Every row gives one point. Any point is a mix of the corners, with weights that add up to 1. It lies inside the corners' shape when no weight is negative. Is each point inside? If not, which corners have a negative weight?
In the rows, 128 means zero.

Corners:
(1): [153 137]
(2): [164  96]
(3): [ 52 142]
Points:
[ 60 140] -> inside
[ 60 140] -> inside
[149 107] -> inside
[ 53 138] -> outside (1)

Corners:
(1): [248  88 146 115]
(2): [ 57 128  74  77]
(3): [ 89 168 105  97]
(4): [ 52 146 158 154]
(5): [ 97 150  83 146]
Points:
[ 97 151  93 132] -> inside
[187 110 130 122] -> inside
[244  86 158 144] -> outside (2, 3)
[ 88 112 154 117] -> outside (3, 5)
[ 93 144  87 131] -> inside

Corners:
(1): [116  58 182 112 175 144 101  70]
(2): [136  48 122 102 175  89 106  67]
(3): [156 149 129 200 135 142 156 182]
(4): [141  91 170 114 119 106 175 177]
(5): [117 117 117 119  29 153 136 177]
(6): [200 131 134 117 177 127 168 146]
(7): [128 124 181  90  35 106 101 179]
(8): [157   7 157  94 152  97 101 153]
(9): [127 106 129  99 172 103 131 176]
Points:
[141 102 157 123 138 118 124 144] -> outside (5)
[137  94 145 112 142 109 142 159] -> inside
[158 142 138 118 194 118 144 139] -> outside (4, 5, 8)
[175 104 155 126 119 142 137 164] -> outside (2, 4, 9)
[130 115 141 126 101 133 131 122] -> outside (8, 9)

Corners:
(1): [145 129  71 120 155 124 133  60  88 249 180]
(2): [105 159 218  96  97 147 173 154 173  81 101]
(3): [123 107 143 127  77 185 159 149 145  66  84]
(4): [208  90 149 139 143 129 169  67 191 146 148]
(5): [ 94 136 150 124 133 163 137 202 151 129  67]
(6): [119  72 118 113 174 123 133 106 124 180 197]
(7): [ 55 156  66  85 202 134 100  96  92 143 133]
(8): [132 113  83 142 148 114  65  82 122 180 181]
(9): [ 82 150 114 123 124 138 152 177 156  99 120]
(10): [161 142 137 170 133  78 155 137 102 122  78]
(11): [ 94 173 128 123 187 156 125 149  81 141 175]
(12): [ 85 125 169 170 100 167 180 143 169  72  78]
Points:
[122 138 145 133 109 150 148 143 147 110 108] -> outside (6, 7)
[112 145 108 108 182 124 117 117 108 166 158] -> outside (3, 12)
[120 142 124 129 163 132 135 114 120 164 156] -> outside (3)
[115 152 154 127 146 129 163 143 133 126 118] -> outside (3, 8)
[139 117 126 134 141 133 128 113 147 147 136] -> inside
[101 133 140 120 123 167 149 127 158 111 120] -> outside (6, 10)
[ 87 149 135 118 138 145 136 158 122 124 117] -> outside (4)
[123 129 123 126 154 130 136 113 135 155 143] -> outside (3)

Corners:
(1): [ 73 114  50  99 136 133 153 129 119 210 120  86 123 144]
(2): [181 176 144  99 105 116 105  58  52 179 149 130  90 123]
(3): [156 139 143 128 132 122 147 173 103 118  95 171 135 155]
(4): [160 102   7 176 142 155 133  91 129 150  89 187 155 132]
(5): [134 126 148 175 110 128  97 136 112 157 148  84 140 102]
(6): [146 157 118 120 157 106 100 108 147 166 163 151  94 131]
(7): [118  75 143 120 185 174 100 137  82 107 121 103 108 128]
(8): [175 174  87 140 141 114  65 147  93  95 140  93 202 170]
(9): [115 118  90 171  85 124 126 213  83 156 179  92 139 116]
(10): [ 90 163  76 107 121 163 145 111  91 151 137 118 172 107]
(11): [122  74 142 115  41 186 149 190 117  98  86 152 135 101]
(12): [ 53 133 132 151  65 108  74 157 112 152 119 194 130 142]
(13): [125 102 130 115 145  73 157  97  92 189 197  94 102 152]
(14): [101 168 142  90  91 139 200 109 104 167 124 119  88 167]
(15): [115 132 119  78 164 116 173 107  71  67  65  48 112 120]
Points:
[111 148 124 116 127 114 127 129  93 159 150  98 122 142] -> outside (4, 11)
[137 130 118 123 129 124 126 131  97 137 124 117 118 139] -> outside (10)
[104 148 125 121 117 114 115 136  98 182 165 114 116 143] -> outside (4, 11, 15)
[115 138 104 121 115 133 127 122  99 155 134 117 129 129] -> outside (3)
[123 122 107 131 116 148 135 130 104 146 115 140 119 123] -> outside (8, 13)
[144 126 131 125 119 128 140 121  99 175 147 131  97 134] -> outside (8, 10, 12, 15)
[159 111  69 139 165 133 123 118 117 127 119 111 158 133] -> outside (2, 9, 12, 14)

Corners:
(1): [137 156 149 124 144 134 163 138 100 122 142 110 146 125 113 124  76 107
 113 122]
(2): [127 109 131 131 132 115 138 142 158 114 107 131 140 163 148 115 107 131
  95 148]
(3): [138 125 137 141 129  98 119 110 117 141 132 119 125 111 134 153 108 121
 121 145]
(4): [119 107 128 143 120 109  96 107 138 112 120 225 140 121 124 100 131 120
 134 141]
(5): [120 182 100 132 119 111 102 142 131 125 116 126 132 112 124 133 127 124
 126 151]
(6): [130 127 156 126 130 111 113 144 110 135 108 115 147 149 163 127 123 189
 150 143]
(7): [119 114 144 165 120 121 111  88 135 116 135 108 117 135 148 127 108 118
 154 156]
(8): [124 148 153 131 148 120 105 141 136 136 147 141 152 160 126 131 100 180
 121 142]
(9): [139 115  92 130 171 104 110 102 145 151 139 145 101 114 154 115 140 126
 144 134]
(10): [118 167 139 156 139 122 101  83 144 149 117 124  72 128 153 132 145 101
 126 132]
(11): [117 106 132 132 142 121 130 112 123 109 117 137 118 144  93 137 117 132
 146 139]
(12): [120 128  88 141 124 118 112 118 131 150 145 128 140 141 118  90 125 104
 107 113]
(13): [153 164 125 126 139 110 131 148 147 120 126 115 132 130 138 141  62 133
 149  93]
(14): [137 142 144 110 117 173 121 133 138 131 107 153 154 150 117 145 145 165
 142 146]
(15): [177 127 145 132 171 124 112 124 137 147 124 111 131 131 139 105 107 166
 133 144]
(16): [117 117 137 120 159 146 102 146 131 118 100 121 150 144 138 141 129 155
 150 102]
(17): [123 127 110 102 132 249 105 146 125 126 104 122  47 137 112 145 137 106
 123 121]
(18): [154 128  79 162 144 111 105 123 141 122 132 132 130 171 159 149 102 122
 147 135]
(19): [110 128 156 136 145 108 117 147 141 180 118 137 145 118 113 122 127 119
 134 143]
(20): [133 105  93 184 129 210 143 137 143 122 136 158 117 140 110 161 130 128
 129 145]
(21): [157 129 124 126 145 134 110 152 145 115 138 140  87 141 144 138 133 109
 137  97]
Points:
[135 124 129 141 147 103 120 130 133 124 129 131 139 134 136 131 105 137
 142 136] -> outside (10, 12, 14, 17)
[151 108 140 141 133 160 127 141 138 132 130 113 130 167 125 143 105 152
 135 138] -> outside (1, 4, 5, 9, 10, 16)
[133 135 128 138 140 138 111 129 134 132 128 134 121 136 130 130 122 132
 142 127] -> outside (2, 3)
[134 140 127 139 144 132 115 130 138 129 124 120 120 148 140 138 115 138
 137 134] -> outside (3, 4, 12)
[130 124 126 139 138 116 120 130 134 133 123 133 148 140 132 127 113 141
 132 140] -> outside (10, 17, 21)
[128 135 120 135 142 145 119 130 136 132 121 121 128 144 130 131 118 138
 136 131] -> outside (3, 4, 21)
[128 139 122 145 132 136  99 123 139 130 123 148 120 139 130 130 128 135
 143 133] -> outside (1, 2, 3, 9)
[130 132 128 131 138 140 117 128 136 132 125 134 121 133 125 129 121 128
 129 132] -> outside (6, 18)

Corners:
(1): [150  95  79 141 150 244 140 129 123 127 168 221 167 161 101 138 162 139
 107 108]
(2): [117 153 102  84 152 116  75 109 115 114  88 167 102  42 192 159  69  86
 137 117]
(3): [ 93 159  84 152 154 105 117 101 179 168 110 129  98 146 178  85 142 134
 147  95]
(4): [ 99 203 100  43 129  82  55 148  78 127  57 106 136 111 168 117  53 115
 177  34]
(5): [135 124  91 197 135 190 172 132  80  90 139 140 162  68  71 121 147 193
  90 151]
(6): [ 43 191 142  69 188   9 118 205  88 132   7 122 165 130 174 163  68  51
 177 109]
(7): [ 92 206 101  91 124  26  78 164 137  91  46  55 186 117 238 231  47  28
 113  82]
(8): [167 178 135 131 122 196 121 145 157 161 208 184 154  51 131 131 184 182
 102 131]
(9): [143  73 145 168 185 178 190 144 160  78 155 174 163 143  89  77 157 143
 127 100]
(10): [208  80 101 142 170 140 150 163 169 133  78 169 167 165  90  82 160 142
 131 136]
(11): [144  93  83 170 199 227 168 125 153  94  64 101 117  85 112 111 232 176
  80  81]
(12): [110 119  92  87  85 123 130 101 171 127 134 161 113 117  78 112 187 109
  98  76]
(13): [148 148 134  98 135 125 190 121  81 128 135 131 119  86 185 114 133 112
  33  97]
(14): [133  35 118 124 171 150 194 130 139 132 149 204 212 136 109 153 162 218
  87  96]
(15): [188  43  79 176 115 144 171 184 152 127 169 134  88 182  37 128 166 177
 147 100]
(16): [ 69 186  74  98 107  32  35 221 114  96  68 104 102 113 231 132 105  85
 100 114]
(17): [112 113 155  69 176 196 162 105 140 120 152 159  83 181  69 103 134 220
  85 147]
(18): [163 104 150 151 230 117  88 111  67 139 179 173 171 177  70 145 160 150
 103 143]
(19): [155 176 135 183 153  67 145 153  92 106  73 185 100 187  69 146 126 191
  95 124]
(20): [124 132 133  90  85 102  93 124  73  42  72 121  99 123 189 166 141 121
 185 101]
(21): [122 136 188 109 110 107  33 136  85 138  51 116 114  69 146 144  58  94
 138  93]
Points:
[148 101 111 133 162 158 134 126 155 136 133 171 156 144  98 125 144 161
 116  97] -> outside (5, 6, 13, 16, 20)
[148 107 111 137 148 160 145 115 133 122 130 157 133 123 117 141 154 160
 105 113] -> outside (4, 6, 9, 16)
[135 128 112 122 144 128 128 146 113 116 111 145 141 123 118 145 134 141
 111 108] -> outside (3, 9)
[144 101 110 136 146 141 135 139 117  99 122 150 131 142 105 127 145 145
 105 105] -> outside (3, 6, 8)
[122 129 116 101 156 110 127 138 126 117 104 132 136 128 153 133 137 126
 123  98] -> outside (1, 5, 19, 21)
[124 137 104 121 153 134 121 133 127 120  98 131 129 119 136 124 141 136
 120  91] -> inside
[142 120 123 141 152 138 137 145 124 118 120 152 131 132 117 132 138 152
 109 123] -> outside (4, 12)
[122 138 108 135 163 134 133 139 107 115 120 152 126 127 130 124 142 158
 118 110] -> outside (7, 10, 12, 21)

Corners:
(1): [133 164  95 118 184 119  99 114 124 144 147 114  92  77  90  77  78 143
 148 108]
(2): [130  97 118 119 112  83 178 146 109 102 136 215 150 160 155 128 166 130
  66 172]
(3): [134 117  96 137  71 113 145 119 193 135 108 145  43 141 109 173 164 132
  90  92]
(4): [119 175 142 135 131 114 122  36 128 144 142 119 158 129 104 117  88  72
 169 124]
(5): [163 149 141 117 173 114  96  70  99  70 171  78  80 129 124 126  84 104
 109 106]
(6): [152  89 113 135 146  97 154 149 108 106 141 163 157 148  67 164 249 151
 152 145]
(7): [112  58  87 131 127 113 181 166  53  71 136 131 157 123 150 161 167 171
 143 158]
(8): [139  27  82 108 163  90 152 117 134 124 134 145 172 191 123 190 177 138
  88 174]
(9): [144 102 149 116 144 130 134 105  86 126 150 123  85  70  76 109  64  81
  94 115]
(10): [127 120 119 180 106 156 157 130 204  96  87 175  49 164 177 164 151 123
 143  86]
(11): [ 90 177 130 135 138 128  65 110 124 146 177  95 102  53 115 122 105 127
 152 157]
(12): [120 130 148 145 166 150 137  91 101 131 138  94 128 122 103 121  85 155
 138 152]
(13): [180 186 127 145 116 153  98 130 137 127 102  72  96  97 120 135  26  85
 162 133]
(14): [171 175 142 163 113 144  94 101  78 142 189  60 111 128  75 108  67  88
 161 106]
(15): [111 109 136 134 161 131 172 173 134 125 137 145 157 118 188 176 171 137
 148 115]
(16): [201 126 121 103 101 144 117 131 125 126 119 100 108  98 168 119 102 136
 165 138]
(17): [102  95  86 105 120 147 174 175 101  75 120 170 105 175 139 160 230 138
 123 181]
(18): [ 98  56 136 119 133  97 130 162  92  94  90 152 165 172 139 140 207 131
  87 121]
(19): [131 151 143 160 131 169 119 124 202  89 138  83 123  93  67 104  59 130
 117 118]
(20): [134  78  78 129  77 108 160 181 109  90 138 234 151 221 130 196 221 200
 131 112]
(21): [153 121  85 222 107 222 140 149 169 115  85 181  93 134 103 184 187 171
  75 105]
Points:
[135 127 107 157 121 142 144 130 140 137 130 166 105 144 108 163 156 126
 124 124] -> outside (5, 7, 16, 18, 19)
[139 119 116 123 123 118 126 123 110 111 142 125 119 135 118 135 128 132
 136 135] -> outside (15, 21)
[147 119 110 157 125 159 151 144 135 115 121 146 124 132 122 152 140 139
 132 131] -> outside (3, 5, 11, 18)
[133 106 106 134 121 130 144 142 134 103 123 161 116 146 133 157 163 143
 121 126] -> outside (12, 14)
[127 129 118 130 128 129 123 130 121 118 141 129 114 116 123 138 141 131
 135 143] -> inside

Corners:
(1): [106 130 156 154 100 173 112 181  61 147  99 140 101 155 127 117  36  76
 169 144]
(2): [106 127  62 151 146 163 147 159 164  47 115 159 137 129  84 134 151  87
 103 108]
(3): [ 97 119  46  86 191  63 129 112 149 163 138 135  74  66  70 136 231 199
  76 153]
(4): [112  91  58  98 206 104  88  69 179 193  87 164  58  99 127 192 212 192
  69 119]
(5): [153 174  55 144 183  92 170 144 186 107 125 148 115  76 141 132 121 121
 148 103]
(6): [164 139 153  99 151  48 113 157 156 118  84  79 132  98  90  71 120 112
 159  51]
(7): [138 162 184 168 127 150 111 122 115 127 136  94 114  86 140 151 125 162
 144 171]
(8): [ 80  91 121  94 195 128 153 126 146 168  91 122  84  73  97 166 119 165
  86 195]
(9): [186 110  91 137 115 104 144  90 140  70 137 149 122 113  89  68 135 103
 110 109]
(10): [131 216 151 143  90 182 152 176 147 112  68 162 115 157 101 107  78 132
 140 114]
(11): [ 78 187 104 152  84 192  98 135 122 129 133 133  83 172 154  85   9 139
  91  90]
(12): [ 77 194 117 128 135 217 108 151  89  93 119 174 165 153 156 124  43 122
 152 146]
(13): [ 98 164 175 174  60 211 115 221 108 140 175 146 148 166 104  81  52 109
 120 184]
(14): [178 123 144 191 161 111 164 164  92  92 169 107 119  37 108  65 154 141
  98  76]
(15): [151 116 125  75 134  58 123  88 131 189 152  98 129 123  57 155 170 201
  88 101]
(16): [ 70 147  84 131  66 237  52 122  90 160  88 144 153 130  90 140  71 123
  98 153]
(17): [124 160 163 210 128  77 144 121  95  59 113 157 125  34  73  77 131  46
 130  64]
(18): [ 93  79  89 148 147  69 179 180 134 103  97 102 150  65 125  66 176  99
 121 120]
(19): [134  78 106   7  98  56 119 142 185 156 159 148  73  84  43 202 191 218
  90 193]
(20): [175 130  82 123 187 123 152 163 129 101 105 102 133 131 172 107 129 117
  68 131]
(21): [133 169 144  85  93 174 141 158 159 160 118 117 118 128  79 122 181 116
  96  90]
Points:
[120 156 122 129 111 150 124 147 136 115 118 135 134 128 115 111 111 120
 120 119] -> outside (1, 3, 8, 14)
[119 122 108 112 144 104 112 123 129 141 116 131 113 100  95 108 134 159
  93 121] -> outside (1, 2, 5, 7, 21)
[121 127 116 138 151 143 132 155 136 130  84 121 117 106 108 104 142 121
 114 129] -> outside (5, 11, 12, 15, 17, 19)
[120 138 108 104 126 132 124 138 143 140 116 132 115 127 105 132 128 147
 111 135] -> outside (14, 17)
[128 142  95 118 129 107 134 133 154 124 130 147 118 101  86 117 150 141
 110 103] -> outside (1, 7, 8, 20)

Corners:
(1): [ 47  99 149 140 190  49 200  60 153 156 175 184 137 193 148 211 161 139
 131  73]
(2): [ 24 176 145 219 146 134 105 187 112 175 191 175 197 125 156 140 137 139
  70   7]
(3): [139 164 115  99 142 105 150 141 178 165 167 197 185 123 200 230 184 147
 121  34]
(4): [105 174 158 178 112 118 117 106  64 162  85 180  64  73 105 107 124 159
  31  70]
(5): [ 97 125 159  91 119 106 120 198 127  63  52  96 121 104 117 110  99 173
 115 119]
(6): [106  98  89 176 117 127  61 131  96  63  72 152 128  78  84 163 104 157
  70  46]
(7): [145  98 136 171 156 141 133 102  86  86 118 107 165  72 174  93 136 186
  95  73]
(8): [239 160 121  74 158 162 163 116 180  68  62 107  98 239  68 213 163 128
 178 145]
(9): [181 171  92  74 116 126 189  74 214  67 106  72  93 141 124 105 153 116
 198 207]
(10): [142 112 118 136 110  62 104 138  79 108  56  85 122  82 106  78 102  77
 114 105]
(11): [133 127  91 113 119 148 160 105 117  69  34  99 102 128 113 110 205  83
 172 157]
(12): [126  60 189 147  95 144  46 142  84 124 116 153 123  80  93  71 152 143
 131  92]
(13): [113  88 135 151 188 132  83 177 134 142  84  74  68  73 154 105 102  89
  96  98]
(14): [137  86  95  69 208  65 150 102 217 113  83 134 152 170  93 141 161 135
 152 139]
(15): [ 62 171 139 135 165 106  90 134  98 117 153 206 146 135 212 122 130 123
 123  72]
(16): [151 104  97  26 141 160 151 160 143  74  95  86 103 143  93  64 147  63
  76 156]
(17): [131  95 127 113 197 117 145 141  93  96  51  95 111  60  85  88  67  99
 160  66]
(18): [ 88 121 117  89 241  72 122 128 117 127 166 121 184 127 126 183 148 112
  98 122]
(19): [168  66  69 135 101 160 146 168  77 131  83 107  93 135 109 135 103 150
 163 183]
(20): [225 166  53  85 170 104 193 146 158  49 111 121  33 172 121 169 209 147
 228 133]
(21): [ 68 203 101 102 140  96 121  83 117 199 199 119 167 193 204 232 159 174
 135  17]
Points:
[123 116 135 129 141 122 111 140 125 126 117 139 131 110 133 133 144 133
 122  85] -> inside
[125 117 124 118 166 116 136 131 114 109  97 121 123 106 119 122 120 122
 129  90] -> inside
[138  92 118 133 145 125 136 138 137  75  37  73 106 111  85  97 117 100
  86 166] -> outside (3, 12, 15, 17, 20, 21)
[138 135 123 121 165 105 145 119 160 113 115 123 143 145 124 180 157 137
 157  78] -> outside (4, 15, 16, 19)
[142 118 116 106 146 122 127 137 119  93  85 110  98 114 126 123 133 120
 133 116] -> outside (2, 14)
[134 138 104  98 147 113 150 135 150 108  90 109 115 144 115 159 144 123
 135 115] -> outside (7, 12, 15)
[133 125 113 116 159 114 135 124 116 114 116 140 135 141 117 153 151 128
 126  98] -> outside (5, 9, 13)

Corners:
(1): [163 116 177  71 177  80  91 127  90  69 158 120  94  91 156 167 145 141
 118 192]
(2): [125 142 121 180 121 213 104 148 169 150 138 170 128 114 113 140  80 134
 170 170]
(3): [139 135 193  88 132 153  72 164  97 126 121 122 168  69 167 159 144 138
 101 158]
(4): [117 198  76 149 117  99 238 108 248 153  54 142 153 173 184  99 160 132
 134 110]
(5): [139  74 189 141 149 123 160 134  71 145 128 152 113 140 138 124 149 106
 142 131]
(6): [104  99 106 125 107 151  93 141 171 115 137  65 110 144 114 144  74 118
 123 114]
(7): [154 129 117 145  99  81 210 104 171 112  36 151 123 101 129  85 188 126
  86 168]
(8): [ 96 147 135 156  87 127 141 118 135 145 151 100 227 129 133 130  90 116
 159 162]
(9): [105 126 168  92 120 137 112  96 142 154 122 139 142 132 110 114 159 169
 128 117]
(10): [165 137 127 156 140 114  97  67 101 124 168 110 145  96 139 125 155 123
 123  83]
(11): [161 110 106  75  91  72 104  68 113 183 148  73 101 113 162 121 108 116
 126 125]
(12): [105  79  84 133 162  38 105 139 140 181 159 149  82  82 100 129 122 147
 107 181]
(13): [ 61  89 129  85  74 123 101 130 120 153 180 159 151 124  92 124 126  65
 108 127]
(14): [211 148 129 131  91 104 139 101 154 125 144 161 142 135 139 105 144 159
 129  56]
(15): [ 78  91 125 138 120 135 113 140  74 162 178 102  66 152 110 142  91 138
  97 170]
(16): [188 143 128 202 117 100 170 117 178 156  60 145 164 163 123  53 122  66
 104 160]
(17): [151 145  99 122 141 165 174 147 140 100 157 121 178  94 139 151  78 152
  98 137]
(18): [ 83 187 184  96  81 201 153 152 150 180 168 181 164 118  76 158 135 133
 148  73]
(19): [108  88  82 165 133 111  87 104 102 162 114 109 115 143 106 180  96 138
 143 125]
(20): [122 152 178 112 151 133  97 121 117 101 136 127  88  98 178 153  98 160
 110  94]
(21): [152 143 102 110 110 120 158 172 103 155 137 163 138 155 111   7 151 127
 136  98]
Points:
[134 130 138 132 124 124 127 115 122 143 136 139 136 116 129 126 134 130
 127 128] -> outside (6)
[137 129 140 135 125 123 136 114 136 139 125 128 131 120 134 133 129 132
 124 133] -> outside (13, 21)
[117 121 135 126 121 127 123 121 123 148 139 131 125 125 119 133 126 136
 123 131] -> inside
[137 150 131 135 121 132 139 132 145 130 132 137 140 116 132 108 130 141
 118 133] -> outside (5, 11, 13, 19)

Corners:
(1): [125 138  68 116 184 131 223 201 121 119 171 187 183 148 189 172  85 199
 119 111]
(2): [ 93  84 184  32 148 144 117  95 110 156  76  47  58 198 160 144 126 103
 101  40]
(3): [108 145 143 120 142 172 141 162 181  94 154 111 103 129 151 111  69 146
 112 142]
(4): [ 50 122 117  59  75 214 189 169 147 108 149  96 138 170 226 177  87 104
 166 203]
(5): [145  91 145 144 134  92 111 165 150  95 151 212  92  99 137 138 124 150
 138 197]
(6): [ 56 154  73  31 190 150 195 134 202 118  71  50  49 122  94 177 220  92
 136   7]
(7): [130 160  67 153 134  81  91 129  89 127 165 174 162  85 187  77  87 139
 128 181]
(8): [109  85 159  86 107 110 158  96 147 123 168 124 170 193 128 141  87 176
 175 170]
(9): [167 169 114 136 148  77  80  84 107 156 176 141 156 209 109  77 160 104
 162  23]
(10): [119 194 114 127 148 136  92 110 176 126 148 107 186 174 154  79 171  75
 138 130]
(11): [143 179 104 131 129 136 113 127 123  86  94 145 109 162 213 124 145  72
 159 107]
(12): [116 175 171  67 123 135 137 139 128 134 156  94 105  98 146 100 147 115
  93 172]
(13): [124  73 124 152 114  98 168 184 103 119 126  90  74 100  99 194 166 195
 153 159]
(14): [ 88 118 159 152  91 102 203 113 147 136 165 110 133 122 112 104 170 129
 110 168]
(15): [144  60 114 109  79 133 163 115 197 129 184 158 149  91 122 101  98 152
 146 145]
(16): [118 108  65 105 139 173 133  79 146 146 130 126  71 146 218 104 108 165
 182 142]
(17): [ 81  34 160  82  79 169 179 123  79 110 111 117 100 141 100 189 100 175
  85 188]
(18): [107 102 102 115  52 145  76  93 210  89 131 104 100  77 151 158 157 183
 121 178]
(19): [148 192 172 138 149 108  99 164 153 158 102 177 117 166 121 124 107 121
  85  73]
(20): [125 176  80  78 113 129 189 106 139 118 144 104 157 183 182 117 147  73
  98 176]
(21): [111  67 148  86 107  98 148 141 126 138  99 140  63 128  79  91 143 165
 118  66]
Points:
[115 135 102 103 119 133 162 121 154 114 142 119 121 134 166 113 136 114
 151 162] -> outside (1, 2, 9, 17, 18, 19)
[114 124 135 107 116 127 138 124 147 124 137 118 114 137 138 123 134 133
 129 141] -> outside (1)
[152 141 118 132 131 105 100 161 146 121 134 160 126 142 157 115 115 120
 124  99] -> outside (6, 8, 12, 14, 16, 17)
[103 137 113 102 128 136 155 129 142 120 131 107 115 146 145 138 139 138
 136 129] -> outside (2, 5, 15)
[116 128 119 110 115 134 133 133 148 112 136 132 116 133 159 136 132 133
 135 144] -> inside
[109 114 105 101 122 126 152 129 132 122 138 123 117 129 151 133 137 141
 137 140] -> outside (3, 19)
[121 105 130 126 118 147 128 137 131 113 136 122  84 135 166 132 128 158
 144 146] -> outside (6, 7, 8, 15, 19, 20)
[119 138 123 110 120 134 139 129 134 125 143 124 135 149 164 117 121 129
 130 141] -> outside (5, 6)
